Each row of a before or after table is a point. One or more steps were done to the points. Then noise was added and the rows were shuffled. The steps act on columns, c1 being the first. Write out the steps. A step turns or swaps two columns, mirrors them in a line or flattens them onto one, adds a multiple of one to another, or multiplies or shifts one. Angles are multiples of 10 degrees, from the lower column toward the higher: turns from -170 to 170, lines from 10 to 170 but not 90. Use the fewest steps. Two steps may share a column if one is a turn and the other turns, adds or multiplies; they go together, in the order done. Otherwise the lowest column goes first.

Before (11 x 3)
[[  3   8  -6]
 [ -5  19   2]
 [ 15  11   6]
 [ -7  15  -8]
 [ -2   7   3]
 [ -1  17  -9]
 [  2  15  -9]
 [ -5   7   2]
 [ -7   7 -10]
 [ -8 -42   1]
 [ -6  12  -2]]
After (11 x 3)
[[-50   6  11]
 [-28 -15 -16]
 [-44 -11 -18]
 [-25   0 -12]
 [-14  -7   7]
 [-10  -7   4]
 [-22 -11  -5]
 [-43 -14   3]
 [ -8  -8 -21]
 [-42  -5 -19]
 [121  14   2]]
Steps: turn c1 and c2 by 120 degrees; multiply c1 by 3; multiply c3 by 2

Before (10 x 8)
[[ -6  -7   8  26  40 -33  11  -8]
 [ 35 -10 -27 -17   3 -15  10 -10]
 [-20  -7 -26 -13   2 -29  19  -7]
 [  2  10  -6 -11   0  22 -24  20]
 [ -8  -8  54  24   7  -9  44 -16]
 [-35  44 -37  14  33  15 -30 -48]
 [  3  15   1 -19  38  -7  52 -33]
 [-20 -31   0 -69  26  45 -25 -27]
 [-21  -5   6  20  34  28  38 -31]
 [  0  29   8  58 -18  -1 -21 -13]]
After (10 x 8)
[[-23  -5  37 -48  36  54  16  16]
 [-35  45  -6   0  35  32 -16  55]
 [  2   9  20  28  -1  44 -11 -11]
 [  3  16  31 -36  40 -12  51  14]
 [  2  31  38 -27 -17  -1 -52  18]
 [-20  -5   5  -7   5 -58  23  -3]
 [ 36 -10   2   2   2 -29  24   8]
 [ -7  -8  84 -52   5 -19   9   1]
 [ -6  -8  37 -27  40 -67 -11   4]
 [-21 -29  32  54  24  89  44  35]]
Steps: shift c3 by 30; turn c7 and c8 by -160 degrees; turn c4 and c7 by -130 degrees; multiply c6 by 2

Before (13 x 14)
[[   5   -4   25   -2   39   19  -89   10   -1   42    8   19   11   17]
 [  42    1    3  -19  -10   15  -31  -42    3   14   11   25    4   17]
 [ -11   -1  -17    9  -23   25   -3  -39    4   -3    5  -31   11   22]
 [   2   -8    1   -2  -13   26  -15   12    4   74  -24   28   19  -23]
 [   1   12   -4  -26   -3  -31    2  -37    5   30  -15 -113   36   -7]
 [  -6  -21  -27  -20    4   15  -32  -47   -5   33  -41   35   28   -8]
 [  -4   23   18  -16    7   26  -34  -44   20    9   -4   29   -5  -13]
 [   6   10   23   15   13  -40    8  -36   22   -3    3    1   23   13]
 [ -10    7    4  -25  -22  -18   -2   16   15  -11    8   18   31    1]
 [   7  -37   13   -4  -12   13  -35    0   58   -7    3  -16   32  -13]
 [  22    2  -13    7   12    5  -24  -16    0  -12    0    4    3  -21]
 [   3   11    3   -6  -21  -59   -6  -40    6   -1  -63   28  -26   13]
 [  -5  -11 -121  -22  -18   19   -5  -42   84   26  -30  -60   30    5]]
After (13 x 14)
[[  -8   49   35  -20   -8  -11  -36  -39   16   31  -42   35   -8  -22]
 [   3   28   41   -8    4  -30  -12   20   11   75  -24   28   -6  -12]
 [ -13   44   -5  -26   30    3    2   19    7  -10    6   17  -32   13]
 [ -11   17  -25   11   13  -28   -6  -44   -4   -7    7  -30  -13    5]
 [  -2   44  -81  -21    5  -32  -12  -42   73   24  -25  -60  -18   49]
 [   6   64    8    1    6  -16  -27    0   53   -3   -1  -20    6   27]
 [  39    6  -14  -18    4  -15  -33  -50    5   14   10   27   -6    2]
 [   1   40   20  -24   13   26   -2  -27   21   35  -15 -110  -41   -7]
 [  22    8  -14    5  -10   -1  -26   -3   12  -11   -3    2   -2  -23]
 [   8   20   14    1  -45   -6  -86    9  -11   46   12   11   -3   21]
 [  -8  -19   20  -22  -16  -26  -32  -33   27   10   -7   31  -13   -6]
 [   5   26   18   11   -3   43    6  -36   23    1    0   -1  -28   15]
 [   3  -38  101   -6   39   48   -6  -46    5   -3  -66   33    7    6]]
Steps: multiply c13 by 1.6; turn c2 and c13 by -120 degrees; add -1.5 times c11 to c3; turn c5 and c6 by 160 degrees; turn c8 and c14 by 20 degrees; turn c9 and c14 by 40 degrees

Before (14 x 32)
[[ 13  -3  24  75  23  16  -2  -6  27 -13  44   9 -45 -30  29 -28  36   3
  -53  30  46 -51  -3 -31 -14 -12 -21   0  30   5 -23  -1]
 [  9   5  31  56 -47  -4  -3  34  19  -3   8  14  41  25  45 -17 -38 -40
   27  -5 -24 -11  -4   8 -19 -29 -14  34  23 -22  23 -12]
 [  9  -7  28  73  14 -23  10  15  21  25 -15  42  32 -19   1  22  26 -29
  -37  35   3 -10 -19  40   5  25  20 -28  48  41 -11 -48]
 [-11 -62  35  -3  38 -11   3  27  49  31  60 -37   0   9  30  -9  30  26
   32 -26 -24 -15  -3   5  -2  24 -10 -30  27  -1  11 -15]
 [ 46 -16  32 -11 -41  33 -22 -23   6 -45   6 -32   5  -6 -11  27  23 -10
  -45   0  11 -24 -43  10  25   8  16  12  -3 -33 -14  21]
 [  0 -13   8  14 -48  40   7  48   9  34  55 -26   3  33  16 -36  14 -16
    8   0  12  20 -64 -38  -9 -25 -34   1 -32  13 -22 -46]
 [ -8  16  47  55 -31  34 -48 -32  -5 -20   2  41 -36 -14 -24 -13 -31 -36
  -20  37  21   0 -31  30 -14 -50  14  10  24 -11  19  -9]
 [-13   7 -27  43  14   1  10 -25  42  22  -4 -11 -22   7 -28  21 -13 -45
  -32 -20 -22 -13 -63  18  -9 -25 -34  31   1 -23 -31 -50]
 [-17 -57 -16   3  -6  40 -43  54 -32 -24 -25 -24  23  49  58 -50  30  34
  -28  29 -18  25 -47  28 -11 -46   5  -9 -31  35  25 -20]
 [-11 -15  15  44 -16  12   4  39   7 -47  37 -23  37  19  -2   9  40 -23
   33  28 -21 -43   8 -13  13 -34  35 -11  40  52  11  16]
 [ 14 -67  37   3  30  15   8  14  30  30 -28  24 -34  -6  25 -29  44  11
  -27 -25 -18   5 -52  29 -20  21  45  -1   9  32 -17   9]
 [-11  15  -7   4  -9 -15  -7  -7 -32 -23  17 -38  34 -12 -15  23 -18 -48
   11 -30  26  30  -2 -40  51  -8  25 -25 -28  51  -5  -6]
 [ 53  14  -6  78 -18  10 -45 -17  24 -43  54  -9  -7  41  38   0  31 -37
   23  -6  26  29 -44 -22  -1 -17   7  -8  39  35 -16  30]
 [ -9 -19  19   8  11 -26   3  22   3 -48 -20 -10  -3  29   7  29   2 -33
    1 -27  34 -24   3 -44  24  12 -31  18 -28  14  29  27]]
After (14 x 32)
[[ 14 -48   5   9  28  16   9  17  33  31  37  24 -32 -41  28 -29  45  33
  -30  -6 -19   6 -51  29 -21  21  46   1   8  11 -16  23]
 [-21 -75  27  -2  -8  42 -43  52 -32 -26   8 -24  22  -6  49 -48  33  47
  -26  39 -17  25 -46  30 -14 -49   4 -10 -33  -6  27 -19]
 [ -7 -34   5   1  11 -26   6  21   3 -45  26 -11  -4  18  12  28   1 -10
    1 -17  33 -24   3 -46  25  11 -29  16 -31  33  31  24]
 [  0 -30 -44  20 -49  40  10  47  10  35 -32 -26   5  -1  14 -36  16   0
   10   5  10  17 -65 -39 -10 -23 -32   2 -31  21 -20 -46]
 [ -9  21 -21  53 -28  35 -47 -31  -5 -21  23  41 -35  -4 -31 -12 -31 -30
  -18  17  21   0 -31  31 -12 -50  13  10  26  21  28  -9]
 [ 11   8   1  74  13 -25  10  16  20  25  23  42  31 -34  -9  24  26  14
  -37  23   2 -11 -19  39   3  26  21 -28  47  48   4 -38]
 [-11 -22 -36  41 -18  12   3  40   8 -46 -17 -23  38  12  -8  11  39  26
   33  19 -23 -42   9 -11  10 -33  35 -12  40  51  21  13]
 [ 44  -7 -21  -9 -41  35 -23 -20   7 -44  13 -31   6  -9  -9  25  22 -30
  -45  -5  13 -26 -41  11  27   8  19  10  -1 -13 -14  25]
 [-11  21 -10   7  -9 -18  -7  -7 -30 -23 -14 -38  34   0  -6  23 -16   9
    9 -26  27  32  -1 -42  50  -5  25 -22 -29  70  -5  -9]
 [ 54 -18 -39  80 -18  11 -46 -19  24 -43 -39 -10  -7  47  35  -1  31   5
   22   9  26  28 -47 -20   1 -17   8  -8  39  50  -1  14]
 [-11   4  14  46  13   0   9 -26  41  20 -15 -11 -23  -9 -22  22 -15 -47
  -31 -21 -18 -13 -63  19  -7 -24 -33  28   2  20 -24 -50]
 [ 13  17 -43  76  23  18  -2  -6  28 -14 -18   9 -44 -26  20 -27  34   4
  -51  30  47 -50  -1 -31 -13  -8 -19   3  30   2 -10   8]
 [-12 -54 -63  -4  38 -11   5  29  49  33 -22 -38  -1 -35  36 -11  31  16
   31  -6 -27 -16  -2   3  -2  24 -11 -28  29 -22  11  -2]
 [  9 -12 -18  50 -47  -6  -5  35  19  -3  11  15  43  14  41 -17 -40 -40
   27  12 -27 -14  -2   6 -19 -28 -16  35  24  15  31 -18]]
Steps: turn c2 and c14 by 40 degrees; turn c14 and c32 by -20 degrees; multiply c3 by 0.7; turn c3 and c11 by 130 degrees; turn c4 and c31 by 10 degrees; multiply c20 by 0.7; turn c15 and c20 by 20 degrees; turn c18 and c30 by -50 degrees

Before (14 x 64)
[[  -7  -22   12   16  -13    6  -17   31   14  -12   -1   15   10   13
   -23   -2    0   15   30   23   13    4   18    1   -1   -3   -8    8
   -15  -12   -2   -4  -25   -1  -20   -2  -29  -24   -6  -18    2   21
    -6    5   25    1  -57    0  -35   -5    9    1  -31  -17    6   -1
    -9   14  -35    6   19  -13   25   18]
 [ -32  -28   13    1  -17  -16    6   24   13  -17    1   18   -2    1
   -25  -19    9    9  -18   29   47   -9  -24  -10  -17   -7  -18   -9
   -13   33   18  -10  -30   12  -14   47    7   31  -73   25  -10    6
   -14  -41   21   80   -3   -5   33   69    1    4  -24  -27   -9   27
   -21   10  -29   18   18   28   34   15]
 [ -29  -24   14   69   15    0   13   -2    3   32    4    3    7  -19
   -27  -16   16  -12  -14   13    1  -34    2  -11  -22   -5  -15   -9
    -5   -6   15   -8   31  -27    5   -8    3    6  -10  -19  -10  -12
    20  -31  -32  -23  -19   13   18   -6    3    8   50   16  -57   12
   -14   21  -17  -71    8   16   37   11]
 [ -25   22  -16    8  -11    6   16    0   19   31    8   11   26    4
   -22  -17   16   45   -1   30   20  -15   10  -30   -4    4   -7   15
   -11  -15  -34   14  -51    8   15    4   10   68  -30  -21  -25  -22
    19   -1   -1  -10   -4    1   30   -6    2  -30  -18  -13    2    4
   -27   18  -31   -8   20  -14   39   25]
 [ -21  -27    4  -13  -14    1  -48    4    7   30   11   -9   22    8
    -8  -25   11  -14  -11   13    4  -31   14  -23  -28  -13   34    6
    -6  -16  -48    0   -1  -16    4  -29 -109  -21   -5  -20  -32  -16
     4    1    6   -2  -16   -1   30  -10   -4   11  -16   27    4  -14
    14   17   21   12  -17  -29   13   11]
 [ -26    2    3  -16    8  -21   17    8  -23   14   10  -11   22   33
   -13  -19    9    7   30    5   14    4   21  -14  -29  -10  -18   40
   -10  -19    4   18   14   10   -7   -6  -38   -6   -7  -14   11    6
   -33    7   -1  -24  -60   -4   25   -7   10   10  -25    4    7   28
    23  -19  -25   13  -20   -4   35   -1]
 [  -4  -23    6  -11   44   -1    7   -2    4   30   -7   -9  -19  -14
     3    9    3   -5  -18    4   49    4  -16  -26  -14  -12  -14   15
    -5    5   23   25    1  -15   16  -26   10  -17  -12  -14    7  -14
    14    8    0   -5   -5    6   32   -8    8   -8  -31  -29   12  -10
   -11   29  -27   -8  -38    3   16    8]
 [  10  -18 -100   -2  -16    6  -30   16   15   27    9   -4   -6    5
   -26  -20   13  -10   25    8    4    5    4    9    1    1  -11    1
    -8   -6   17   -3  -24    2  -11  -31    7  -11  -23    8    7   -1
    23   -5   24  -11   -4   -7   27  -12    9  -33  -26   11  -31   30
   -23   12  -16  -11   20   18   27   16]
 [ -26    9  -15  -10   -2    6    8   -2   16   -1   -3    6    3   -5
    -1   20    8    1    5   15   33  -53   17    5   -4   -3    5   11
     6   18  -58    8   19    8    6   50  -16  -11  -14  -11   -7   19
     2   10   21  -13  -33    6  -18  -18    3    6  -28   11   15   32
   -16   20   75    9  -32  -19   35   23]
 [  27  -13    8    3   -7    6   -1    2   19 -121  -35   -1   17    1
   -16  -30   10   -5   -6   26   17  -38  -24    6    2   20  -13    5
    -1  -15    8    8   27  -38  -36  -30   10  -18   -8  -20    0   16
     8    3   22   12    0   33   18  -16  -36    6  -13  -25   -3    3
    -8   30   -9   10    7  -34   11    0]
 [   8  -23    4    4   17  -26   14    3    1   16    7    4   -2   -9
   -16  -25    7  -10  -10   26   13  -10  -53  -35  -13   -2  -13    0
    -5   66   10   -9   25    9   10   -2   -6  -16  -65   -6    4   43
    17    4   19  -22  -31   15   -1   13  -20  -20  -23  -29  -17   -5
   -13   11  -29   19    6  -16   33   -1]
 [ -27  -12   14   30  -14  -11    5   -4 -107   35   -3   -1    8   -3
    94   17   -2  -12   30   20   28  -15  -17  -14  -25    3    1   -9
    -2   56    6  -13    3   -3   -1    7    6  -23   -8   -4   -3    9
    11   -8   16  -23   -5    0    1    2  -63    8   40    0    5    9
    -6    5    9   16   11   -6  -16    5]
 [  44  -22   14   -1   -4    5    4   52    5   -2  -11   21    9  -16
   -26   -3   18   -8  -19  -57    6    3    8  -15  -29  -11   12   34
    20   25   19   16   31    6  -32   16   11  -22  -24   -8  -50    5
     3  -17   -8  -15   -9    1  -10   -7    0   10  -28   28   12   33
     5  -40  -15  -11   -2   14   -9   15]
 [  42    1   15  -13  -10    4    3    0    4   30   -7   -4   14  -17
   -24   -7  -30   -6   -8  -12    6   -8   20   -3   -9   47   13   -4
    41    5    8    2   29   11  -21   -9   11   10  -16  -20    1   -8
     4  -14   25  -23  -14    8   29  -19  -25  -12   52  -29   14  -51
   -27  -28  -27  -35  -19   29  -12   31]]
After (14 x 64)
[[  -5  -21   17   15  -10    8  -17   32   13  -14    0   16    9   13
   -22   -5    0   15   29   21   15  -13   15   -3   -8    1   -7    6
   -15  -12   -5   -2  -26   -3  -20   -6  -26  -30   -4  -14    3   17
    -7    5   27   -3  -56    2  -37   -8    7    2  -31  -18    6    1
    -9   15  -32    5   17  -16  -13   20]
 [ -25  -26   12   71   14    3   14   -3   -6   31    3    1    8  -20
   -23  -15   19  -13  -16   12    1    6    4  -15  -11   -8  -13    3
    -4   -3   19  -11   27  -26    4  -11    9    5   -5  -19   -8   -7
    22  -28  -29  -20  -21   14   20   -4    2    9   53   15  -61   -6
   -15   25  -15  -66   10   21  -52   12]
 [  42    0   13   -9  -13    5    7    3   -4   30   -9   -6   14  -21
   -23   -5  -58   -6   -7  -13    5    7   16   -4   -6   51   11    0
    44    5    6    5   34   13  -20  -12   15    9  -18  -19   -4   -5
     1  -11   22  -22  -15    9   25  -25  -28   -7   56  -27   11  -13
   -26  -29  -27  -39  -24   39    5   33]
 [  45  -24   12   -1   -1    1    3   54   -5   -2   -7   22    9  -12
   -29   -1   36  -10  -21  -59    6    0    9  -13  -21  -15   11   40
    24   26    0   18   31    2  -31   15    8  -20  -24  -10  -51    7
     5  -18   -3  -17  -13    4  -10   -8    3    9  -31   28   15   11
    11  -39  -13   -9   -6   16    8   12]
 [ -30  -27   17    2  -17  -13    4   22    8  -19    0   17   -3   -2
   -21  -20   26    6  -13   27   45  -13  -23  -12  -20   -1  -17   -2
    -9   36   24   -9  -29   14  -15   51    5   28  -74   22  -13    8
   -14  -40   22   81   -3   -1   35   72   -2    3  -24  -26   -3   10
   -20   14  -33   20   22   34  -33   19]
 [  13  -16 -100   -4  -18    6  -31   15    9   27    5   -2   -2    5
   -23  -21   34  -10   26    7    4  -15    5    8   -6    2  -11    6
    -7   -1   11    0  -20    6   -8  -25    5  -11  -25    7    7    4
    22   -4   23  -10   -3   -4   30  -14   11  -33  -22   14  -27    8
   -20   13  -14   -9   22   25  -11   20]
 [ -17   21  -19    7  -13    8   15    5   13   29    4   10   25    6
   -21  -16    9   42   -1   29   20  -13   10  -31  -12    4  -12   -3
   -10  -14  -38   14  -49   10   18    2   12   71  -29  -23  -28  -20
    15    0   -3  -12   -3   -1   28   -4    2  -32  -19  -16    8   -5
   -28   21  -31  -12   18  -21  -38   27]
 [ -25  -17   10   36  -10  -10    4   -8 -100   36   -2    0    9   -3
    93   17    6  -13   27   22   22   20  -18  -17   37    0    0   -4
    -6   56    8  -16    1   -3   -6    8    5  -23   -4   -4   -3   12
    13   -4   22  -18   -6    0    1    5  -66    8   43    2    9    7
    -1    9    9   15   18   -3    9    7]
 [  10  -25    3    9   12  -26   14   -1   -4   13   11    6   -1   -9
   -16  -26   -1   -7   -8   24   12   -8  -54  -34  -12    1  -16   10
    -6   60   13   -7   28    6   13   -7   -7  -18  -66  -10    3   44
    13    8   24  -23  -28   20   -7   17  -17  -21  -30  -31  -15   -2
   -13   14  -30   23    4  -18  -34    6]
 [  25  -10    4    0   -9    7    0    7   12 -121  -38    1   20    2
   -14  -33   16   -7   -6   27   20   17  -26   11   -7   20   -9   10
     0  -18    2    6   32  -39  -38  -23   11  -12  -10  -22   -2   21
     7    4   20   11   -1   34   14  -16  -37    1  -16  -22   -3   -1
    -8   26  -10   10    6  -44  -30   -2]
 [ -19  -27    5  -17  -15   -2  -50    4    1   33    9   -7   21   12
    -8  -29   -4  -10  -10   17    7    7   10  -26  -23  -13   32  -20
    -6  -15  -41    3   -3  -17    6  -29 -112  -22   -3  -19  -35   -8
     4    4    7   -2  -14    0   28  -14   -2    8  -20   28    4  -17
    14   18   20   12  -18  -40  -28   12]
 [ -25   -3    4  -22    9  -20    9    6  -31   14   17  -10   22   30
   -17  -17   28    3   27    6   17  -15   23  -12   -5   -9  -17   37
   -11  -25  -19   19   11   12   -6   -7  -37   -6   -6  -11   13    5
   -28    7   -3  -20  -58   -5   28   -8   15   12  -24    6   10   18
    24  -17  -23   12  -21    0  -22   -1]
 [ -25   10  -16  -12    2    6    7   -1   10   -1   -5    3    3   -4
     1   21   25    1    5   11   33   10   14    7  -15   -6    1  -19
     8   18  -54    9   16    4    8   49  -17  -12  -11  -11   -9   21
     2   14   25  -11  -38    9  -17  -15    6    4  -32   10   17   15
   -13   25   75    8  -30  -22  -65   27]
 [  -7  -21    6  -10   43   -1    3   -5    1   25  -10   -8  -16  -11
     5    6  -10   -2  -14    2   50   -9  -17  -29   -7  -14  -15   25
     0    6   12   25   -1  -20   14  -27   11  -16  -13  -12   10  -11
    14    7   -2   -2   -9    5   33  -13   12  -12  -30  -28   12   -6
   -13   28  -25   -5  -38    4  -14    5]]
Steps: multiply c25 by 0.7; turn c9 and c25 by -30 degrees; turn c17 and c56 by -50 degrees; turn c22 and c63 by 140 degrees; multiply c22 by 0.7; turn c28 and c31 by -30 degrees; multiply c62 by 1.3

Before (10 x 64)
[[ 59   1 -18  -1 -24 -20 -35   0  17   5  -5 -21  15 -39  -5  20 -39 -40
   17  24 -28  36 -26 -17  -5  19 -48  40 -26   5 -17 -15 -57  36   9  -8
   34 -18  38  -8   0  43 -14  43 -50 -14  -1  23  36 -21  14  -9  23   0
  -30   5  19 -31 -23 -35  47  35  -3  11]
 [ 54 -21 -45  23 -37  35 -14  21  37   5 -29 -28  10 -17 -15  10 -62 -11
    1 -13 -22  35 -15 -46  19  -3 -14  56  -3   7 -34 -25 -28  34  -8 -24
   10 -18  17 -52 -23  60 -21  14 -34 -12 -26  18  28 -40  -9 -25  20 -23
  -59 -12  31 -40 -24   0  18  -9  -9  42]
 [ 15  36  22 -18  17 -45  26 -35   4 -15   8  23  40  16   2 -31  26 -16
  -16  45  31 -31   6   7  -6  72 -36 -22 -22  12  26  16   5 -32 -20 -21
  -31  46 -14  26 -21 -25  20 -23  29 -29  12 -47  17  -5  62   1  54  -1
   -4  -2  18 -31  19 -47 -33   6 -14 -28]
 [  4 -32 -44  30  -1  54  28 -34 -20   9 -22 -26 -31  12 -51  54  30  15
    3   3  29 -31 -26  -8   2 -19  26  44  28  17 -43  -3  19 -12  18 -62
   -4 -16 -30  -2 -61 -41 -44 -58 -40  -7  11 -18   8  33 -27 -36  52   4
   -6  -2 -41  20  22  39  29 -20   7 -27]
 [  7 -57 -39  25 -12  50   3 -22 -12  14 -22 -50 -53  28 -43  54 -11 -19
   14 -54  -4  -4 -33 -13  -4 -22  -8  34  20  13 -14 -47 -36   3   8 -43
   40 -15 -13 -22 -52  -6 -53 -38 -38  35  17  24 -38   0 -19 -17  69 -39
   10 -50  -9   9 -17  18  32   4  -2  -2]
 [ 39   7  26   7 -18  12 -53  -8 -10 -27  12   1  39 -26   6  -3   1 -20
    5  32   5 -29   8  -8  12  43 -68   4 -23   0  46  15  -8   5 -10  19
  -42   1   4  22  -4  23  29  35 -11 -39 -18 -34  41 -33  28 -18  18  18
  -20  -3  13 -37 -13  -2 -34  16  -8  31]
 [-16  50  10 -21  16  19   0 -69  -8 -45  27  38  12  56  11   7 -25  -2
  -34 -43  47  20  20  55 -13 -51 -33  28  62 -41 -16 -44  23  11 -19 -35
  -10   5 -10  28 -42  12 -30  -6   2  10  43  14 -13  16  28   7  55  16
   21 -24 -19  13  44  -2 -11   5  -9   2]
 [  1  52 -11   3  16 -26  41 -37 -16 -21 -11  12  28 -20  23 -21  13 -10
  -18  26  24 -44  25  12  12  16 -41  -9  19   0  33  -7  16 -30 -13  17
  -51  40   0  48   1 -22  24 -14  32 -26 -12 -33  18  16  41  25  35  21
    1  -1   4  12 -16 -43 -17  -1 -11 -21]
 [  3   7  26 -35   9 -13  40 -42 -19 -31   4 -27  15  14   1 -11  35 -18
    3  18  56 -29  26  -1  26  34 -20 -26   0 -15   2   9  24 -29  -4  10
  -17  33  19  21 -24 -38  26 -27  12  -7 -12 -22  47  -9  65   9  36  21
    6 -10   6  25  17 -13 -41  19   0   0]
 [-13  35  15 -22  36   7  28 -53 -21 -36   5  30  -1  34  16 -11  29  14
    6 -14  67  -5   2  27  14  -1  18 -28  -3  -6  24 -24   5 -16 -25  29
  -12  24 -36  41 -23 -16  -7 -30   1  21  24 -27   0  -3  24  46  35 -10
   26   1 -17  25  45   8 -38  23  -4 -39]]
After (10 x 64)
[[-18  49  10 -18  14 -24   2 -67  -5 -47  29  40  10  53   8   6 -26   0
  -36 -41  47  17  -8  54 -14 -49 -34  29  58 -44 -17 -44  25   9 -19 -35
  -10   4 -12  28 -41  12  36  -6 -20   9  48  14 -14  13  27  10  72  20
   22 -25  21  16  45  -3  -9   6 -10   2]
 [  2  50 -10   2  14   0  43 -37 -17 -23 -11  10  26 -30  23 -22  14  -9
  -19  28  24 -43  18  10  12  16 -44  -9  19  -2  35  -7  16 -33  -9  18
  -51  42  -1  49  -1 -20  59 -16 -34 -29 -35 -32  18  16  40  25  42  22
    0  -3  -5  13 -18 -46 -18   0  -9 -22]
 [ 56   4 -15  -1 -26   2 -33   2  18   5  -4 -22  15  -8  -7  17 -39 -40
   17  24 -29  34 -39 -20  -4  17 -45  39 -29   5 -16 -18 -54  37   7  -8
   34 -19  37  -7  -2  44  14  44  42 -17 -28  28  37 -21  11 -11  31  -2
  -31   5 -22 -35 -21 -37  44  38  -2  13]
 [ 17  36  21 -18  18 -32  29 -36   2 -14   6  20  38 -10   2 -30  29 -14
  -18  43  34 -32  25   8  -4  71 -35 -21 -23  15  25  18   5 -31 -20 -18
  -33  46 -13  24 -21 -27  95 -19 -11 -26 -32 -46  16  -5  64   0  68  -1
   -4  -1 -15 -33  18 -46 -36   9 -13 -29]
 [ 55 -22 -44  23 -35  52 -13  19  36   8 -26 -29  10   8 -14   9 -57 -15
    2 -14 -21  37 -27 -47  16  -3 -16  55  -2   7 -35 -26 -28  35  -7 -24
    7 -16  15 -50 -24  61 -24  13  24 -12   0  16  27 -39  -8 -26  23 -21
  -60 -13 -31 -41 -21  -2  18 -10  -9  38]
 [  3 -31 -44  29  -1  32  31 -34 -18   9 -19 -26 -32  46 -53  59  24  14
    4   2  28 -33 -28  -7   3 -22  23  43  29  16 -45  -4  19 -12  16 -62
   -8 -19 -29  -4 -55 -41 -70 -57  38  -6  46 -16   7  32 -26 -35  66   6
   -8  -4  44  15  25  41  27 -22   9 -30]
 [  1   8  25 -33   6  23  41 -42 -20 -33   3 -31  16 -18   0  -9  34 -17
    6  16  58 -28   3   2  26  36 -20 -26   1 -14   2  14  24 -30  -6   8
  -18  37  15  17 -23 -35  42 -28 -28  -6 -34 -22  45  -8  68  10  44  18
    5 -14  -6  28  17 -13 -41  17  -1   0]
 [ 38   7  26   7 -18  36 -51  -7 -10 -28  10  -4  37 -38   4  -2  -4 -19
    6  34   6 -25 -14  -9  10  42 -69   6 -22   0  47  13  -8   7 -10  19
  -47  -1   6  25  -2  19  -4  36  -5 -41 -14 -33  41 -31  28 -18  23  14
  -18  -3 -11 -38 -13  -2 -34  14  -9  33]
 [-10  37  13 -25  38 -11  28 -53 -22 -39   7  34  -2  26  17  -5  25  15
    2 -14  63  -4  -1  30  16  -2  16 -31  -4  -6  22 -24   5 -18 -28  27
  -12  23 -36  39 -24 -12  16 -29   1  22  21 -26  -1  -3  25  43  48  -9
   27   1  14  25  47   8 -40  22  -5 -39]
 [  7 -57 -39  26 -12   8  -2 -20 -12  16 -23 -52 -54  59 -44  51 -11 -21
   13 -54  -4  -4 -26 -12  -1 -22  -8  30  19  11 -16 -46 -33   1   8 -38
   36 -13 -13 -23 -52  -7 -30 -38  40  34  63  24 -38   5 -18 -17  90 -38
    7 -47  10   4 -19  20  32   2  -1  -4]]
Steps: add -0.5 times c49 to c47; turn c6 and c47 by 50 degrees; turn c14 and c43 by 60 degrees; add -1.5 times c60 to c43; turn c23 and c45 by -110 degrees; multiply c53 by 1.3; multiply c57 by -1
